Each row of a before or after table is a point. The points were changed in one or more steps. Then noise was added and the rows were shuffled. The steps act on how far a point lies along the listed directions, d1 being the first. Name the steps. A step turns or swaps two directions, mirrors them in a line or flattens them onto one, adds a multiple of one to another, or multiplies one. Angles are multiples of 10 degrees, from the lower direction toward the higher: turns from -170 to 170, lines from 10 to 170 but not 90. Use the fewest steps. Two steps may share a direction if one is a turn and the other turns, adds or multiplies; they go together, in the order done. Otherwise the lowest direction goes first.

Directions:
(1): | -0.45 | -0.22 |
(2): | -0.22 | +0.45 |
Before, 13 rows:
| +0.56 | -0.04 |
| +0.20 | -0.27 |
| -0.54 | +0.36 |
| +0.22 | -0.08 |
| +0.57 | -0.07 |
| +0.15 | +0.68 |
| -0.72 | +0.12 |
| -0.78 | +0.37 |
| +0.12 | +0.21 |
| -0.07 | -0.12 |
| +0.28 | +0.32 |
| +0.22 | +0.74 |
| +0.41 | +0.62 |
After:
| -0.07 | -0.08 |
| +0.33 | +0.54 |
| +0.02 | +0.05 |
| +0.16 | +0.24 |
| -0.05 | -0.11 |
| +0.22 | +0.38 |
| +0.40 | +0.61 |
| +0.39 | +0.63 |
| -0.15 | -0.25 |
| +0.12 | +0.19 |
| +0.00 | -0.01 |
| -0.10 | -0.12 |
| +0.13 | +0.22 |
Steps: flatten d1 and d2 onto the line at 150 degrees

Directions:
(1): | +0.13 | -0.15 | -0.23 | +0.00 | -0.25 | +0.77 |
(2): | +0.07 | +0.61 | +0.47 | -0.17 | -0.31 | +0.15 |
Before (9 x 6):
| +0.09 | +0.20 | +0.21 | -0.05 | -0.14 | +0.45 |
| -0.18 | +0.55 | +0.51 | -0.06 | +0.10 | -0.93 |
| +0.07 | -0.45 | -0.39 | +0.18 | +0.03 | +0.54 |
| +0.18 | -0.33 | -0.03 | -0.27 | -0.14 | +0.31 |
| +0.32 | +0.15 | +0.19 | -0.32 | -0.61 | +1.01 |
| +0.28 | -0.09 | -0.22 | -0.06 | -0.28 | +1.02 |
| -0.03 | -0.37 | -0.33 | -0.07 | +0.00 | +0.31 |
| -0.08 | +0.28 | +0.51 | -0.16 | -0.33 | +0.24 |
| +0.02 | +0.21 | +0.12 | +0.05 | +0.12 | -0.15 |
After, 9 rows:
| +0.16 | +0.11 | +0.05 | +0.02 | -0.29 | +0.75 |
| +0.20 | -0.03 | +0.20 | -0.34 | -0.24 | +0.24 |
| +0.03 | +0.37 | +0.42 | -0.09 | -0.03 | -0.02 |
| -0.27 | -0.34 | -0.19 | +0.18 | +0.49 | -1.00 |
| +0.27 | +0.65 | +0.44 | -0.25 | -0.40 | +0.58 |
| -0.01 | +0.04 | -0.03 | +0.10 | +0.22 | -0.19 |
| +0.03 | +0.01 | -0.04 | -0.19 | -0.25 | +0.51 |
| +0.19 | +0.75 | +0.80 | -0.44 | -0.50 | +0.08 |
| -0.18 | +0.22 | +0.55 | -0.11 | -0.09 | -0.38 |
Steps: turn d1 and d2 by 60 degrees

Directions:
(1): | -0.23 | -0.12 | -0.27 | -0.01 | -0.40 | -0.04 | +0.76 | +0.12 | +0.18 | +0.55 | +0.37 |
(2): | -0.83 | +0.14 | +0.41 | +0.07 | -0.11 | -0.37 | +0.14 | -0.04 | -0.47 | -0.05 | -0.31 |
(3): | -0.04 | -0.26 | +0.45 | -0.02 | +0.40 | +0.57 | +0.34 | -0.68 | +0.00 | +0.18 | -0.04 |
(4): | -0.07 | -0.45 | +0.38 | -0.01 | -0.03 | -0.05 | -0.15 | +0.15 | -0.25 | -0.32 | +0.89 |
(5): | -0.51 | -0.39 | -0.31 | -0.03 | +0.31 | -0.36 | -0.43 | -0.31 | +0.54 | +0.19 | +0.08 |
Before:
| -0.24 | +0.26 | -0.14 | +0.25 | -0.14 | -0.45 | -0.17 | -0.15 | -0.06 | -0.08 | -0.66 |
| -0.53 | +0.20 | -0.06 | +0.11 | -0.47 | -0.50 | +0.18 | +0.28 | -0.53 | -0.38 | +0.25 |
| -0.21 | -0.25 | +0.69 | -0.02 | -0.31 | +0.20 | +0.27 | +0.05 | -0.63 | -0.05 | +0.52 |
| +0.17 | +0.02 | +0.00 | +0.02 | -0.01 | +0.13 | +0.31 | +0.25 | -0.37 | +0.14 | -0.21 |
| +0.64 | +0.41 | -0.33 | +0.05 | +0.05 | -0.01 | -0.47 | +0.24 | -0.12 | -0.35 | -0.18 |
| -0.08 | -0.50 | -0.06 | -0.09 | +0.42 | +0.06 | +0.14 | -0.11 | +0.38 | +0.15 | +0.77 |
| +0.35 | -0.16 | +0.08 | +0.05 | +0.35 | +0.08 | -0.38 | -0.22 | +0.53 | +0.00 | +0.24 |
| +0.46 | -0.14 | +0.21 | +0.08 | -0.30 | -0.10 | -0.46 | +0.67 | -0.28 | -0.80 | +0.14 |
| -0.22 | -0.20 | -0.24 | -0.06 | +0.13 | +0.07 | +0.06 | -0.25 | +0.49 | +0.55 | -0.07 |
After:
| -0.29 | -0.03 | +0.31 | -0.01 | +0.38 | +0.19 | -0.21 | -0.46 | +0.03 | +0.16 | -0.49 |
| +0.44 | -0.46 | -0.20 | -0.10 | -0.10 | -0.08 | -0.78 | +0.33 | +0.20 | -0.21 | +0.79 |
| -0.13 | +0.03 | -0.16 | +0.03 | +0.01 | -0.33 | -0.15 | +0.38 | -0.26 | +0.02 | -0.29 |
| +0.80 | -0.52 | -0.08 | -0.12 | +0.77 | +0.51 | -0.37 | -0.21 | +0.53 | -0.17 | +0.74 |
| +0.97 | -0.37 | -0.28 | +0.00 | -0.62 | +0.32 | +0.36 | +0.78 | +0.20 | -0.18 | +0.78 |
| +0.46 | -0.23 | -0.01 | +0.04 | +0.18 | +0.27 | +0.13 | -0.20 | +0.61 | +0.29 | +0.48 |
| +0.22 | +0.35 | -0.35 | +0.05 | -0.39 | +0.02 | +0.54 | +0.31 | -0.15 | +0.23 | +0.10 |
| +0.13 | +0.22 | +0.12 | +0.09 | -0.24 | +0.02 | +0.06 | +0.13 | -0.56 | -0.59 | +0.22 |
| -0.76 | +0.37 | +0.40 | +0.30 | -0.38 | -0.38 | +0.61 | -0.29 | -0.54 | +0.14 | -0.77 |
Steps: multiply d1 by -1; add -1.5 times d4 to d2; swap d3 and d5
